Every row gives one point. The points of each table are mixes of a few directions, plus a little noise. How many directions does each table use, and how many do they share? Where both have some left over, give the other angles between the two spaces (their principal angles), to ten degrees, smallest first.
In the rows, 128 means zero.

First:
[[ 91 119 109]
 [129 132 128]
 [182 167 152]
 [109  95 122]]
Second, 6 rows:
[[ 89 135 107]
 [133 131 129]
 [167 137 147]
 [152 114 142]
 [120 184 116]
 [111  67 128]]
Directions: first 2, second 2, shared 2

First, 9 rows:
[[139  58 201 170 153  77 119 120]
 [120 105 119  84 121  98 145 111]
 [163 121 193 147 126 106  86 136]
 [125 133  66 120 152 181 159 115]
 [123 136 129 130 121 128 124 133]
 [137 140 103  88 123 140 133 118]
 [116 125 150 167 128 120 122 139]
 [117 173  82 111 113 162 134 136]
 [111 159 107 133 115 143 130 141]]
Second, 8 rows:
[[146 141  90  64 124 145 136 111]
 [126 144 104  80 110 122 134 121]
 [139 138 102  83 124 138 134 117]
 [119 120 151 168 131 119 123 139]
 [129 118 145 163 140 131 123 133]
 [144 142  90  61 121 142 136 111]
 [ 94 114 181 212 123  93 118 155]
 [129 109 161 193 151 134 120 137]]
Directions: first 4, second 2, shared 2

First:
[[158 111 124 162 152 148 137 139 114 116 121 151]
 [ 63 150 126  60 110 105 107 117 143 119 147 107]
 [180 101 126 183 162 157 145 142 107 113 119 158]
 [148 117 132 141 143 136 138 130 114 119 135 135]
 [ 78 162 126  87  74  96 106 116 165 167 117  94]
 [206  97 161 160 155 130 174 115  79 121 168 113]
 [ 87 149 113 109 103 121 103 132 158 144 105 127]
 [104 136 115 121 126 133 112 135 142 125 113 140]]
Second, 10 rows:
[[128 127 126 127 142 131 132 132 119 124 134 134]
 [129 126 126 127 146 132 132 134 115 123 136 136]
 [125 139 141 133  21 104 102  93 200 156  83  82]
 [128 129 129 128 122 127 127 126 132 130 126 126]
 [128 127 127 128 135 130 130 130 123 126 131 131]
 [129 126 125 127 152 133 134 136 112 122 138 138]
 [129 123 122 126 178 139 140 144  94 115 149 149]
 [125 137 139 132  35 108 105  98 191 152  89  88]
 [127 131 131 129 101 122 121 119 146 135 117 116]
 [131 116 113 123 249 154 157 167  47  97 178 180]]
Directions: first 3, second 1, shared 0; angles 30

First (9 x 18):
[[130 128 129 130 127 128 129 130 127 125 129 127 127 130 125 127 129 128]
 [123 137 113 102 138 121 115 113 128 145 123 134 139 116 143 128 124 126]
 [129 126 132 133 125 130 130 132 128 123 129 126 125 130 125 129 130 128]
 [116 158  78  38 161 106  87  72 131 184 109 146 168  86 181 130 113 122]
 [116 162  70  23 167 102  79  61 132 192 106 151 176  79 191 129 109 122]
 [133 113 154 172 111 137 149 156 126 101 137 119 109 149 101 128 136 129]
 [134 113 153 173 111 138 148 157 127 100 138 117 108 147 102 128 136 130]
 [134 113 153 174 112 139 149 156 126 101 138 117 108 149 102 128 136 132]
 [139 103 171 206 100 148 164 177 124  80 144 111  92 164  80 127 143 133]]
Second:
[[120 125 121 139 116 118 126 148 119 112 138 122 109 142 110 119 130 147]
 [124 109 119 130 120 127 122 116 152 139 111 132 124 157 138 138 143 106]
 [197 138 148 100  93 141 116  90  52 155  92 153 107 106 181 113 204 188]
 [111 100 101 152  87 103 117 158 131 104 130 120  79 195 102 117 153 148]
 [123 177 150 128 162 130 147 163  85  95 180 113 149  50  94 108  69 168]
 [122 120 128 123 145 136 130 108 163 147 116 131 152 129 143 145 118  86]
 [111 175 146 132 166 127 148 171  97  88 186 107 151  55  83 109  57 159]
 [128 125 126 129 125 127 127 128 130 128 126 128 125 133 128 128 132 127]
 [130 122 132 119 142 139 128 103 153 150 112 135 150 125 150 145 126  93]
 [ 99  98 103 148 114 113 122 144 168 118 127 121 109 186 108 135 130 105]
 [145 116 135 110 138 147 124  80 156 170  91 146 154 128 174 151 147  82]]
Directions: first 1, second 3, shared 0; angles 50

First (11 x 32):
[[130 119 148 110 117 122 142 124 124 126 139 127 132 124 131 132 141 134
  125 130 136 115 117 114 128 114 128 137 129 128 122 134]
 [ 89 219 129 138 167 108 154 129 226 157  86 128 173  72 123 141 132 216
  131 122 110 143 230  78 116 249  67 149 139 167 191  61]
 [133 110 156  98 116 121 145 122 119 123 145 127 137 125 131 131 145 125
  127 136 141 114 106 113 128 103 133 140 129 125 114 142]
 [131 130 107 127 164 140 105 136 130 125 121 134 149 133 116 115 112  91
  144 147 121 158 136 150 125 141 139 123 128 121 124 138]
 [137 102 147 104 119 126 135 125 108 119 146 128 132 134 129 127 139 110
  129 137 139 119  99 126 130  94 142 134 127 120 108 149]
 [125 135 115 171  91 126 127 126 121 135 119 121  79 137 141 138 123 163
  109  93 121 107 131 130 133 124 117 113 124 134 142 108]
 [139  99 139 110 118 130 128 126 102 119 145 129 126 139 129 125 134 103
  129 135 137 121  96 134 130  90 146 128 126 117 107 151]
 [139 100 143 102 124 129 131 126 106 118 147 130 135 136 127 124 136  99
  132 141 139 124  96 131 129  93 146 133 127 117 106 153]
 [139 101 137 110 124 132 125 127 104 119 144 130 130 139 127 124 132  98
  132 139 136 127  98 137 130  95 147 129 127 117 107 152]
 [113 164 120 144 140 123 132 129 163 140 108 127 135 111 127 133 125 163
  127 120 118 134 168 115 125 175 104 131 131 143 154  99]
 [134 129  68 193 128 150  83 138 106 129 108 127  80 158 127 118  90 106
  125 108 108 147 131 178 133 129 139  91 120 119 133 122]]
Second, 11 rows:
[[132 128 104 137 159 141 100 136 130 124 123 134 141 133 112 117 117  94
  139 142 117 161 136 153 129 144 138 117 130 117 124 137]
 [115 160 114 126 155 130 136 130 153 138 100 130 150 119 136 123 104 138
  142 136 129 134 159 124 116 162 119 144 124 146 153 108]
 [119 132 176 110  65 102 190 112 129 138 133 115 103 116 164 152 148 201
  107  98 153  58 115  76 123 101 107 157 123 154 144 106]
 [135 109 133 130 118 129 119 128 114 121 143 128 117 134 121 129 140 118
  122 125 125 130 112 134 135 111 134 118 131 116 113 141]
 [126 140 108 132 157 136 113 133 137 130 116 132 144 128 121 119 113 110
  141 140 121 151 144 142 124 150 131 126 128 128 134 127]
 [139  94 156 124  83 119 136 121 102 120 159 124  99 134 129 139 159 138
  107 113 133 104  92 118 140  85 132 120 130 116 106 143]
 [122 153  95 134 177 141 108 138 149 133 103 135 156 126 119 113  99 103
  149 147 118 163 159 147 120 168 130 128 127 132 141 122]
 [147  77 156 129  79 123 122 123  89 113 172 125  91 141 120 138 168 122
  103 113 129 111  79 128 145  72 139 107 134 102  90 156]
 [124 122 177 112  61 104 182 111 120 134 142 117  97 119 159 152 155 194
  103  98 151  60 106  81 128  91 111 149 124 146 134 114]
 [126 139 106 134 162 138 109 134 138 129 115 133 146 130 117 118 111 105
  141 141 119 156 145 145 125 152 132 124 129 126 132 128]
 [125 151  84 140 192 147  93 141 148 129 103 137 163 129 110 108  95  85
  154 153 113 180 161 161 121 173 136 121 128 125 137 128]]
Directions: first 3, second 2, shared 1; angles 30

First, 8 rows:
[[147 137 152 112 123  91 124  88 129 161  99 136 102 126 140 120 146 129
  120 130 133 101 163  81 121 175 161 108 105 128 140 144]
 [143 137 160 125 106  83 112 106 124 137 109 106 167 159 165 115 128  99
  117 100 124 138 152 109 118 153 134 154 137 125 163 131]
 [107 102 111 141 131 155 119 153 141 102 153 118 134 142  99 158 118 130
  154 128 136 152  96 186 160 101  96 121 122 146 105 120]
 [117 138 104 140 137 164 147 166 118 108 145 129 145 104 129 120 113 136
  118 136 112 144 104 144 113  80 118 157 162 115 124 109]
 [113  91 148 131 118 118 113 117 164 143 117 108 102 132 101 198 125 147
  166 141 145 152 134 172 183 137 141  93  89 181 102 118]
 [136 136 152 124 117 101 128 111 132 151 103 118 130 121 148 135 128 129
  121 128 123 132 154 108 123 144 156 135 127 136 142 123]
 [118 143  58 130 171 207 162 172 101  95 173 181  95  87  92  85 132 151
  116 154 121  92  82 124  98  82  99 119 147  85  97 134]
 [144 141 136 122 122 104 119 112 115 127 124 129 148 153 149  94 135 103
  113 107 128 114 139 100 107 151 122 140 135 107 153 143]]
Second (9 x 32):
[[151 154 119  69  88 169 177 196  71  94 106 124 141 233 241  92  94  86
  120 157 100  57   7 135 109 140 133 202 124  67 103 108]
 [131 130 123 116 121 135 127 141 123 119 129 123 132 133 132 122 124 133
  131 130 127 133 112 144 132 134 122 134 124 123 137 112]
 [117 117 133 157 147 108 107  95 154 145 137 132 121  83  78 145 145 146
  129 116 139 157 185 119 136 120 127  95 131 155 135 141]
 [116 116 136 165 151 102 113  88 154 151 136 134 118  84  81 147 147 139
  128 115 140 147 191 107 131 115 134  95 134 157 124 156]
 [128 132 131 131 130 124 141 127 121 132 124 133 130 145 146 127 126 115
  122 132 123 106 124 110 119 124 136 136 134 122 110 145]
 [123 126 136 149 140 112 141 103 129 144 125 136 124 135 131 136 134 109
  119 128 127 102 151  88 114 113 146 124 141 134  97 166]
 [132 131 126 120 124 135 133 137 122 122 125 127 130 141 142 123 123 123
  128 132 125 121 110 133 128 132 129 138 128 121 127 123]
 [133 128 116 100 114 147 100 160 132 106 137 115 133 103 103 122 122 164
  145 123 136 178 108 192 153 153  98 123 109 129 181  68]
 [122 120 132 144 140 115 117 108 145 139 133 130 125 101  98 138 137 138
  128 118 136 147 162 126 132 123 128 108 129 145 134 136]]
Directions: first 4, second 2, shared 0; angles 60, 60
